Each point is reached from the start by the listed moves, each made once or not at all, plus a little noise. Say if it took an odd or an even number of moves. Then give how often each move was made.

Moves:
(1): [ -5  51 -56]
(2): [-15  10  21]
(3): [ 49 -22  18]
Start: [-2  1  2]
Points:
[ 44  29 -34] => even (1, 0, 1)
[ 2  2 -1] => even (0, 0, 0)
[33 -8 43] => even (0, 1, 1)

Moves:
(1): [  0   5  29   7 -29  10  17   3 -24  15 -17]
(2): [-59  18 -19  15  13   3  -1  -1  22  -2 -14]
(3): [  4  36  22   9 -21  12   2  29  11 -27  36]
(4): [ -6  -1  37  47  10  31   2  -7 -13   8 -16]
(5): [ 14  11   6 -18 -12   9  -1  -3 -18 -19 -20]
(6): [ 13   1 -28   3   0  31  23 -39 -22  15  18]
(7): [-14   3  13  -3  27  -1 -23  -1 -19  -7  -4]
(8): [-20   1  -5 -12 -27  30  -6  14  17  51 -14]
Start: [-29  -1  16   2  11   8  14  13 -15 -26  -7]
Points:
[-76  38 -10  -7  42  46  12 -34 -59 -43 -26] => even (0, 1, 0, 0, 1, 1, 1, 0)
[-25  52  87   1 -22  34   7  44 -63 -70 -13] => even (1, 0, 1, 0, 1, 0, 1, 0)
[-52  28  71  43 -25  83   5  53  -3   5   0] => odd (0, 0, 1, 1, 0, 0, 0, 1)
[-93  25   1  -9 -13  46   7  24   6   8 -51] => odd (0, 1, 0, 0, 1, 0, 0, 1)

Moves:
(1): [ -8  12  -6  10  -5 -10 -13  -2   7  19  10  -4  14 -14]
(2): [-11  -1   4  -4   6  -6 -14  10  -4  10  14 -12   6 -18]
(3): [  4  36 -11   0 -12  31  38   7 -16  -8 -33 -11  -1  -3]
(4): [ 10 -16 -10   3  22 -10  -4   7   6  -8  -6   6   2  29]
(5): [  1 -15  -2   0  13  -5  -2   0   6 -14 -21  11 -17   5]
(6): [ -3   8 -12  -3   4 -10 -24  15  10  14  11  -2   4  10]
(7): [ 41  34 -27 -27   9  13 -10  -6 -12   6  36  -2  12   3]
(8): [-16  16   9  34 -20  -2  -7 -12  -6 -23  30  -8   6 -33]
(9): [ -2   5  -4  -2   1  15  11 -12  -9  -7  22  -7   1  -2]
(10): [ 25  10  -9 -10  -1   4  -1 -15  25  28  -6 -31  13  -4]
(11): [  0  -1   0   1   6 -10 -16 -12  -3   0  13  -5   2   4]
Start: [-15  21  -1  -1  -5  -5  -9  13  -5   5  13   1   2  -8]
Points:
[  9  95 -47 -25   9  32   2   8 -32  13  39 -23  18 -37] => even (1, 1, 1, 0, 1, 0, 1, 0, 1, 0, 0)
[-26  75 -24  45 -18  17  14  -1 -22 -24  37 -22  22 -31] => odd (1, 0, 1, 1, 0, 0, 0, 1, 1, 0, 0)
[-15  42 -16  34  -3   8  16  16 -16 -50 -17  -2  -8 -10] => even (0, 0, 1, 1, 1, 0, 0, 1, 0, 0, 0)
